Every row gives one point. Each copy is the shape, with its points in the same order, stretched, turned, moved and blurred by noise. Say if it was mirrored as well.

Shape (6 x 3)
[[-16  39   2]
 [ -6  37  34]
 [ 27  -8 -47]
 [-51   3  35]
 [-17 -20  41]
 [ 45 -21 -45]]
Copy 1 (6 x 3)
[[ 12  11  24]
 [-10  -6  26]
 [  6  42 -41]
 [ 36 -57  38]
 [  9 -49   5]
 [ -6  46 -57]]
Copy 1 is: mirrored
Copy 2 (6 x 3)
[[ -5  30  16]
 [-15  38  -4]
 [ 38 -30  10]
 [-56  16  19]
 [-39  -4  -6]
 [ 48 -41  -1]]
Copy 2 is: mirrored

Shape (9 x 6)
[[ 22 -18  -2   8  14  -9]
 [-18 -37  -4   2 -19   3]
 [-15 -15  16  12 -23   5]
 [ -4  17  22 -24  14 -15]
 [ 44  -3  -8 -12   0  13]
 [-39  39   6  -1  32  37]
 [ 27   4  11  -2 -22   2]
 [ 19  39 -12 -14 -21  -2]
 [  8 -13   5  37 -30 -20]]
Copy 1 (9 x 6)
[[  8   8   2  -1  24 -11]
 [  5  40  -9 -40  13 -21]
 [  2  32 -20 -43  14   7]
 [  2   7 -13  28 -24  19]
 [-30  -2  10  -4  20 -15]
 [ 16  -4  32   2 -60  46]
 [-24   8 -17 -23  19   5]
 [-21 -21 -16  -7 -27   8]
 [ 16  10 -35 -55  33  -1]]
Copy 1 is: only turned
Copy 2 (9 x 6)
[[  9  17   6 -20 -15  -4]
 [-20   9  38   2  15  16]
 [ -6  11  21  12  14  21]
 [  7 -14 -13  -9 -17   2]
 [ -5  14  -7 -37  20 -12]
 [ 48 -32  -6   9 -12 -39]
 [-15  19  -5 -11  24  10]
 [-34   3 -11   0  29 -21]
 [-19  38  21  22   5  17]]
Copy 2 is: mirrored
Copy 3 (9 x 6)
[[-14  -7  21 -16   6 -12]
 [ 30  -2   6   2 -15 -21]
 [ 11  -8 -12 -14 -17 -17]
 [-23  38  -4 -19  -5  22]
 [-36  -7   4  21  -7  10]
 [ -6  42 -35   7  10 -39]
 [-26 -13 -12  -1 -14  19]
 [-20  10 -30  26   4  43]
 [  9 -36  -6 -27   4  -5]]
Copy 3 is: mirrored

Shape (12 x 9)
[[ -6  -5 -36  27   9 -26 -14  -2  18]
 [  7   4 -50  15 -15 -17 -37  -5  24]
 [-23  17   2 -12   5  24  20   4  -9]
 [ 14  -9  28   6  28  14 -11 -11  -5]
 [ -9  32 -23 -10   6 -24 -13  -2  -7]
 [ 18 -15  30  -9 -15  -1 -15   1 -20]
 [-23  13  38   8  -7  14  20  15 -18]
 [  5   6 -40  -1   8 -38 -30  29   9]
 [ 15  -9   9   0   3  24   9  14 -23]
 [-25 -18   8 -16   2   6  19  -4  -8]
 [ 20  14 -31   5  -1 -33   5  -2  15]
 [-17   6  -7   7   2  -1  11  -3 -38]]
Copy 1 (12 x 9)
[[ -8  -8 -22 -11  -7   0  22 -40  19]
 [  7 -15 -24 -10  12  20  60 -26 -11]
 [ -7  18 -13  22 -20  -6 -30  -3 -11]
 [-10  32 -15 -16   7  21 -22  18  33]
 [ 17   5 -27   8  22  -2  -4 -37 -17]
 [ 15  17  16 -19  29  -9  -6  26  19]
 [ -6  22  13  46 -17 -37 -37  14  20]
 [ 21  26 -17 -16  14 -26  34 -54   5]
 [-19  35  -5  -9   9 -21 -13  15  13]
 [  2   2   5 -15 -13 -12 -36   3   2]
 [ -1   1   6 -11  14  -2  12 -50 -20]
 [-10   0 -22  12  11 -25 -25  -1   9]]
Copy 1 is: only turned
Copy 2 (12 x 9)
[[ 22  17 -22   7  -4  -7  -5   7  35]
 [ 33  13  -2  13 -41  13  -9  16  34]
 [-20  12  31  16  -5 -30  29 -10 -18]
 [ 17  -2   6 -17   4   7 -22  -5 -30]
 [  5   8  33  -5  -3 -23   5 -14  21]
 [  6 -33  30  -3   7  40 -31   1 -22]
 [-26 -14  30  20  20 -28   0  -2 -29]
 [ 35 -11  17 -13   0  -2   5  20  39]
 [  8 -32   9  -6  -6  14   8   0 -24]
 [-21  15  19  17  18   7  11 -13 -13]
 [  3  -3  -7 -19 -20  -9  -3  -2  33]
 [  0 -12   9  15  16  -3   8 -28   5]]
Copy 2 is: mirrored
Copy 3 (12 x 9)
[[-25  16 -19 -34 -15  10   8 -26 -21]
 [-25  14  -2 -55   9   9  -6 -21  -2]
 [  7 -29  -1  48   5  30  -2  15   6]
 [ 14  11 -24  24   7  12 -19 -28  -7]
 [ -3   5   5 -12 -22  19 -19 -19  24]
 [ 37  11 -12 -14  14  -5 -25  -4  29]
 [ 19 -13 -19  42   7  28 -12  34  16]
 [ -9  18   9 -55 -23   7 -21 -16 -15]
 [ 31 -19 -16   4  18  20 -20   5 -10]
 [ 19 -14  -6  34  -5   3  12   3  11]
 [-17  -7 -21 -35 -22 -10 -17 -32 -11]
 [ 20  -6 -16   0  -5  33  -4  -3  20]]
Copy 3 is: mirrored

Shape (15 x 12)
[[ 36 -12  17  -6   0 -29 -14   9   3 -17  18  29]
 [ 22  26  16  -1  15 -15  17   0  -8   6  13 -13]
 [-11  11 -13  24  -1  -8  17   3   7 -12  -8   2]
 [  8 -24 -11  39 -31 -15  28  -5 -10 -18   3  36]
 [ 32  10  30  -2   9  10  -3   0   4 -10  28   4]
 [-14  28  27  18 -13  -4 -11   6 -25 -15  -6  22]
 [-21 -10 -18  -2   2  -2 -22 -18   3 -25 -18 -18]
 [  6  -6  34  33  -3  -9   5 -20 -30  -4  18  21]
 [ 33  -6  -8   0   0   6  27 -20 -17 -15 -14  15]
 [  1  23   1 -12   9 -16  13  -7  10  28  23  18]
 [ 11  17 -22  33 -33  26 -23  12  -6 -15  11  13]
 [ -9  20  -6  22  22  -9 -16 -39  -9  -9   8   2]
 [ 34 -14  26  34 -14 -17  -6   4   7  10  -9 -12]
 [-15   3 -14  18  19   1  15  -2 -38   9 -11  -1]
 [-18  26 -16  23 -31 -19  -8 -16   4 -11  22  -9]]
Copy 1 (15 x 12)
[[ -7  10   4   8   3  12 -12  27 -22 -18 -29  -5]
 [-13   2  27  26   9   3   0  11  -2   2  22  20]
 [-33  14  -3   1   3  -4   3  -1  15 -13  13   4]
 [-60  18  -5   2 -14 -12  -2   8 -10  -4 -19  -6]
 [ -4  -1   1  33  10  -6   6   3 -17  -6 -17 -10]
 [-48 -24  -5   7   8   7  -3  11  -5 -17   0 -22]
 [ -9   1  -8 -12 -18  -2  14  -2  18 -22   1 -27]
 [-56 -12  28  20 -11   3  -7   6 -15  -4  -7 -24]
 [-26  12 -14  37 -19 -17  16  13  10   7  -7   3]
 [ -5 -17   7   6   0 -15 -10   5  -2  -7  13  29]
 [-24  -6 -37  -6   9 -32   4   4  -8   3  -6 -34]
 [-29 -15  16   4 -15 -23 -20   6   5 -19  31 -26]
 [-20  26  10   2   5  40  -5   2 -29   6   7 -10]
 [-29  -4  11   7  -3  -4  -6   2  30  15  23  11]
 [-36 -15   7 -21   1 -30   8   6  -3 -23  26 -18]]
Copy 1 is: mirrored
Copy 2 (15 x 12)
[[ 13 -22  11  -4 -23   8  15 -11  23 -16 -32  -2]
 [-19  -1 -10 -17   7 -18  11 -24   6 -14   2   4]
 [ 10   0 -20  -3  -1   4 -22  -7 -11 -13  -5  20]
 [ 22 -10 -24  28  18  19  -8  13  23 -20  -3  12]
 [  2   9  -2   0  -7  -8   6 -30  12 -10 -18 -17]
 [ 30  23  -7 -19  -3  11   1  12   0 -14  21  -3]
 [ 27 -13 -21  -8 -18 -15 -19  13 -39   2   1  -6]
 [ 26   0 -15   6  34  -1  20   2  13 -21  16 -13]
 [ 21   0 -34   8   0 -31   0 -13  22  -8   6   3]
 [-22 -17  12  11 -10   2  10 -32   2   3   9   9]
 [  4   9 -12   5 -30  20 -53  -1   0  -4   8 -29]
 [ 25 -14 -30 -10   1   1 -12 -14 -28  -8  26 -17]
 [-10  -8   0  10   5  -9   2  -1   5 -47 -19  -2]
 [ 20 -16  -4 -24  16 -29 -15  15   0   5  38  10]
 [-18  -3 -32   6 -11  33 -17   0 -28  -7  11 -19]]
Copy 2 is: only turned

Shape (18 x 12)
[[-18 -18  11   6  16 -17 -32  13   9  -6  11 -11]
 [-19   2  -5  -9   1 -28  -7 -25  18   4 -12  -7]
 [ 23 -18 -14  -4  -5  15  24  17  19  -7  18  34]
 [ -2   9 -14   2 -10 -21 -25  14  14   0  -6  -5]
 [ 18 -41 -17 -22  13 -10  24   1 -25 -19   9   2]
 [-24  -3   8  13  19 -25  -8  -6  30  -7  12 -16]
 [ 22   2  14 -21 -12   7  40  20 -20  -4 -23   2]
 [-31 -22 -28   7  28  10 -11  -6   6 -17  17 -21]
 [ 22  -1   1 -48  -8  17  21  17   0  24  11  14]
 [  6 -29 -13  11  32  15  -2   4  21  -9  12 -20]
 [ 26  -5  21 -16 -19  12  16  -6 -22  20   1  21]
 [ 19   0   7 -23   5  24  15   3 -11  -9 -10  43]
 [  5   1 -23  11  26   1 -22   2  17   7  -1  -3]
 [-22  15  12 -24 -21 -14  12  20 -15  18 -16  23]
 [ 14  -9 -19   5   4  17   3  -5  -5 -25  37  -9]
 [-20 -32 -18  17   2  10 -11  -7  20 -11   3 -24]
 [ -9  -2 -21  21  35   2   1   0  13 -12  28 -18]
 [ 14 -12  -2  -4  -7  -1  31  11 -25  28  -2  26]]
Copy 1 (18 x 12)
[[  2  19 -13 -52  14   1 -14  20  -1  -1  -1 -28]
 [  3  12  21   1  33   2  28  24  12 -31 -14   1]
 [ 25 -40 -47  -1  13 -31  -6 -39  15  26  -5  -1]
 [ -5   1  13 -18  10 -18  32  -7  -9 -17 -16 -29]
 [ -2  -8 -28  -3  36  34  -4 -10  11  42  -4 -13]
 [ 12  23  -5 -35  10  -1  14  34  27 -11   0  -4]
 [-11 -39   7  49  -6   3 -22 -24  29  10  -7 -31]
 [ 31  51  -9 -40  16  28  -9  -1 -12  22  -1  11]
 [-14 -44  10  18  15 -22 -37 -33  22  15 -55   3]
 [  4  31 -19 -33  12 -10 -10   5   5  44  16   7]
 [-22 -52   3  22  -1   5 -42 -12  12  -1  -4  -1]
 [  0 -26 -48  37  15  -7 -37 -32   9   6  -8   0]
 [ -9  30 -12 -14   8 -18  20   9 -14  22  -6   7]
 [ 17 -43  14  36   0   8 -15 -11   5 -26 -49 -36]
 [  1  10 -21 -40  -1  19 -12 -34  13  14  15  19]
 [ 30  26  13 -39  17   3  -6  -6 -14   8  24  -3]
 [ 13  42 -23 -34 -11  12   9  10  13  30   4  19]
 [  5 -51  -7  35  -9  11 -12  -2  -4  32 -20 -12]]
Copy 1 is: mirrored
Copy 2 (18 x 12)
[[  7  17  -5 -15  10   1  -8  -3 -22 -24 -10 -10]
 [ -5  -6  10  16   5 -21   0 -24  -8 -20 -10 -12]
 [ -4  23 -18 -19  -6 -13   1  13  32   9   9 -27]
 [  6   1   7 -11  -8 -11  -5   6   1 -28   7 -12]
 [-39  27 -21   4  -3 -30 -24  -3  -1   3   1 -19]
 [  1  25  -4   4   8  -4   6 -21 -11 -24 -18  -8]
 [-49  11 -10 -10   0   3  -6   2   4  16  17  -9]
 [  5   0 -29  11   7 -17 -32 -11  -4 -23 -29   9]
 [  0  -7 -14  -1  -4 -17   4   4  -9  35  27  -1]
 [  0  18 -34 -17  -4  -5 -24 -17   3 -22 -12  -6]
 [-20   1  -5  -9  -5  -1  -2   2 -12  25   4 -30]
 [-12   9   6  -3  -1  -1 -23   1  12  35  14 -20]
 [ 16  -1  -4 -13 -18 -11 -20  -8   5 -21  -5   0]
 [-20  -7  21   0  10 -12   7   9 -12  13   1   7]
 [ -5  12 -35  13  -8   2 -21   8   8  -8  -9 -25]
 [ -4  -6 -32 -21   9 -14 -18 -13   2 -35 -25 -12]
 [  5  25 -23  10 -16  -7 -19 -10   6 -18 -23  11]
 [-34  10  -1 -21 -16 -24  -2   6   1  17  -6 -10]]
Copy 2 is: mirrored
Copy 3 (18 x 12)
[[  3 -11  24  -7  -4  20  13  -4 -19  21 -24 -25]
 [ 30  -5  26 -16 -21   7 -20  -6  -8   4  15  -7]
 [-41 -16   5  -2 -28 -36  22  15  23 -14 -10   6]
 [ 21   3  18  -5   3   4  -8   7  -2  -2   6 -33]
 [-35 -36 -18   5 -34  -9   1 -11  60  24 -11  -1]
 [ 21 -21  47  -8 -11  11  17 -14 -24   6  -2   1]
 [-26 -13 -47  22 -24 -10 -22   1  15  -9   0  31]
 [  3   0  38  -2  -3  31  26  -4  29  29 -19  10]
 [-13   7 -30  28 -52 -19 -12  29  -3  15 -16   6]
 [-27 -21  33  12 -25  17  36   5  14  23   4  10]
 [-35  14 -36  14 -39 -23 -28  -5  -9  -6   1   6]
 [-25  -2 -28  -5 -17 -27  -6  20  14  13  -5  25]
 [  5   0  38   8  -4   3   4  15   6  26  25  -9]
 [ 13  15 -24   2  -6 -10 -53   6 -15  -4 -26   2]
 [-14   1   7   6 -13  -5  45 -15  36   2  -8   8]
 [-19   2  32  -8 -17  33  20  -4  14  -3  -8  -3]
 [  6 -12  47  14   0   7  35 -13  16  20   5  19]
 [-38   2 -15  24 -25 -29 -45  -6  14  -1   1   4]]
Copy 3 is: only turned
Copy 4 (18 x 12)
[[-15 -20  16   5 -14   8   6   8  -6  -2 -16  10]
 [ -8  -2 -12  20 -10  -7  13 -10   9   0  10   4]
 [ 21  -3 -16  -2   0 -25 -18  -4 -34 -10   0 -42]
 [  7 -22  -1  16 -30  -7   1  -8  -3  -7   6  -4]
 [ 18   7  -5 -36   2   1   9  -3   7  -8 -19 -18]
 [-24  -3   3  24 -19 -15  18  10  -8  -1  -3   2]
 [ 10  10 -11 -32 -13  -9 -31 -13  20  10 -14  -5]
 [  2 -15  10  16   4 -25  18  26   1 -22  -7   5]
 [ -3   5 -20 -27  -9  -7 -30 -27   1 -24 -15  -6]
 [ 10   8   4  12  -6  -7   3  18 -11 -21 -24   4]
 [ 17  18 -10 -18   7  -2 -29 -43   1   6  -9  -1]
 [ 14   0 -17 -15  16   2 -36  -1   2  -1  13  -7]
 [ 20 -10  -1  25 -14  -6   1   9 -14 -19   8   9]
 [-11 -32 -17 -26  -9 -27 -17 -24   2  15   0   3]
 [ 17  10  22   7  -1 -18   7  10  -1 -27   2 -21]
 [ 11  -9   5  29  -7 -22  11   7   6  -8 -21  -7]
 [  5   3  14  17 -13 -28  17  28 -16 -20   4   1]
 [ 26  -9 -20 -34  -3 -28 -14 -32 -21  10  -6  -6]]
Copy 4 is: mirrored
